Each point is reached from the start by the listed moves, each made once or not at all, plus a little noise. Say if it took an odd or an even number of moves. Then give how often each move was made.

Moves:
(1): [ 0.38 -0.12  0.02  0.16 -0.09]
(2): [-0.02  0.50  0.12  0.06  0.06]
(3): [-0.01 -0.14  0.33  0.04  0.22]
Start: [-0.12 -0.21  0.25 -0.14  0.16]
Points:
[ 0.25 -0.33  0.29 -0.01  0.08] => odd (1, 0, 0)
[0.26 0.07 0.73 0.11 0.33] => odd (1, 1, 1)
[-0.12  0.31  0.40 -0.09  0.21] => odd (0, 1, 0)
[-0.12  0.15  0.69 -0.05  0.45] => even (0, 1, 1)

Moves:
(1): [ 0.27  0.09  0.05 -0.07  0.20  0.20  0.06 -0.06]
(2): [-0.06  0.24 -0.04  0.08 -0.04 -0.01  0.19  0.03]
(3): [-0.30 -0.04  0.45  0.08 -0.02  0.06  0.23 -0.22]
(4): [-0.13 -0.02 -0.18  0.28  0.15  0.13  0.00 -0.12]
(5): [-0.13 -0.02 -0.04 -0.06  0.29  0.04 -0.12  0.32]
(6): [ 0.14 -0.09 -0.18 -0.18 -0.01  0.35  0.36 -0.04]
Start: [-0.06  0.16  0.06  0.24  0.06 -0.05 -0.03  0.02]
Points:
[-0.41  0.22  0.25  0.15  0.29  0.39  0.64  0.12] => even (0, 1, 1, 0, 1, 1)
[-0.55  0.31  0.28  0.68  0.17  0.11  0.39 -0.26] => odd (0, 1, 1, 1, 0, 0)
[ 0.00  0.05 -0.31  0.37  0.22  0.43  0.32 -0.17] => even (0, 0, 0, 1, 0, 1)
[-0.09  0.26 -0.35  0.41  0.13  0.42  0.54 -0.10] => odd (0, 1, 0, 1, 0, 1)
[ 0.17  0.36 -0.28  0.35  0.38  0.61  0.56 -0.18] => even (1, 1, 0, 1, 0, 1)
[-0.60  0.08  0.28  0.55  0.46  0.14  0.10  0.00] => odd (0, 0, 1, 1, 1, 0)

Moves:
(1): [ 0.45  0.15  0.02 -0.19  0.12  0.01 -0.04  0.08  0.04]
(2): [-0.15  0.49 -0.03 -0.10 -0.06 -0.10  0.06 -0.34 -0.05]
(3): [-0.09  0.13  0.28  0.02  0.01 -0.12 -0.07  0.11 -0.08]
(4): [ 0.24 -0.13 -0.21  0.30 -0.14 -0.09  0.12  0.18 -0.20]
(5): [-0.17  0.13  0.12  0.18  0.30 -0.16  0.24 -0.05  0.25]
(6): [ 0.05  0.06  0.12  0.08 -0.07  0.33 -0.06 -0.05 -0.07]
(7): [ 0.10 -0.17  0.08 -0.27 -0.08  0.21  0.29 -0.05 -0.32]
(8): [-0.15  0.15 -0.11 -0.15  0.01  0.16  0.09  0.27 -0.01]
(9): [-0.04  0.11  0.18  0.07 -0.31 -0.29  0.14  0.07  0.39]
Start: [ 0.03 -0.02 -0.03 -0.07 -0.18 -0.04  0.17  0.00 -0.02]
Points:
[ 0.55  0.66  0.13  0.07 -0.32 -0.01  0.18 -0.02 -0.36] => odd (1, 1, 1, 1, 0, 1, 0, 0, 0)
[ 0.36  0.18  0.36 -0.27 -0.15 -0.27  0.78  0.07  0.36] => even (1, 0, 0, 0, 1, 0, 1, 0, 1)
[-0.05  0.40  0.20  0.06 -0.15 -0.29  0.80 -0.14 -0.41] => odd (0, 1, 1, 1, 1, 0, 1, 0, 0)
[-0.32  0.81  0.26 -0.22 -0.27  0.24  0.19  0.02 -0.23] => even (0, 1, 1, 0, 0, 1, 0, 1, 0)
[ 0.63  0.08 -0.08 -0.30 -0.54 -0.05  0.77  0.54 -0.12] => odd (1, 0, 0, 1, 0, 0, 1, 1, 1)
[ 0.67  0.32 -0.20 -0.33 -0.32  0.01  0.59 -0.12 -0.53] => even (1, 1, 0, 1, 0, 0, 1, 0, 0)

Moves:
(1): [ 0.29  0.03  0.03 -0.08  0.14  0.04 -0.12  0.11 -0.04 -0.24  0.09  0.11
 -0.08]
(2): [-0.04  0.26 -0.11 -0.05 -0.21 -0.18  0.01 -0.09 -0.02  0.08  0.09 -0.25
  0.09]
(3): [-0.40  0.16  0.38 -0.08 -0.37 -0.04 -0.08  0.21  0.02  0.16 -0.05  0.16
 -0.35]
(4): [ 0.05  0.08 -0.07  0.32  0.10 -0.07  0.29 -0.26 -0.45 -0.07  0.09  0.14
 -0.11]
(5): [-0.38  0.15  0.49  0.44  0.41 -0.11 -0.11 -0.28  0.12  0.05  0.28 -0.33
  0.02]
(6): [ 0.13  0.25  0.04 -0.10 -0.05  0.20  0.19  0.24  0.12  0.05 -0.07  0.02
  0.07]
(7): [ 0.02  0.00 -0.05 -0.07  0.08 -0.07  0.07  0.12 -0.11 -0.01 -0.10 -0.14
  0.04]
(8): [-0.14 -0.10 -0.02 -0.06 -0.17  0.19  0.09  0.20  0.03 -0.09 -0.01 -0.05
  0.05]
(9): [ 0.15  0.03  0.25  0.01  0.06  0.11  0.13 -0.03  0.17 -0.03  0.08 -0.15
 -0.08]
(10): [-0.08 -0.33  0.03  0.16  0.26 -0.08 -0.16  0.28  0.30  0.21  0.22 -0.07
  0.01]
(11): [ 0.03  0.17  0.24 -0.38 -0.13 -0.07 -0.05 -0.17 -0.04  0.03  0.22  0.14
  0.01]
Start: [ 0.10  0.04  0.10 -0.18  0.04 -0.24  0.07  0.30 -0.07  0.05 -0.23  0.11
 -0.37]
Points:
[ 0.50  0.57  0.51 -0.41  0.10 -0.18  0.71  0.19 -0.39  0.01 -0.01  0.12
 -0.45] => odd (0, 0, 0, 1, 0, 1, 1, 0, 1, 0, 1)
[ 0.30  0.05  0.05  0.01  0.10 -0.11  0.34  0.35 -0.55 -0.35 -0.06  0.33
 -0.50] => odd (1, 0, 0, 1, 0, 0, 0, 1, 0, 0, 0)
[ 0.61  0.34  0.28 -0.14  0.21  0.16  0.72  0.68 -0.38 -0.33 -0.13  0.03
 -0.48] => even (1, 0, 0, 1, 0, 1, 1, 1, 1, 0, 0)
[-0.29  0.77  0.69 -0.39 -0.01 -0.29  0.26  0.32  0.03  0.16  0.20 -0.47
 -0.10] => even (0, 1, 0, 0, 1, 1, 1, 1, 0, 0, 1)
[ 0.32  0.42  0.51 -0.60  0.06 -0.35  0.26  0.66  0.34  0.37  0.21 -0.33
 -0.21] => even (0, 1, 0, 0, 0, 1, 1, 0, 1, 1, 1)
[-0.23  0.49  1.02 -0.16  0.22 -0.18  0.19  0.44  0.59  0.34  0.59 -0.55
 -0.19] => odd (0, 1, 0, 0, 1, 1, 0, 1, 1, 1, 1)
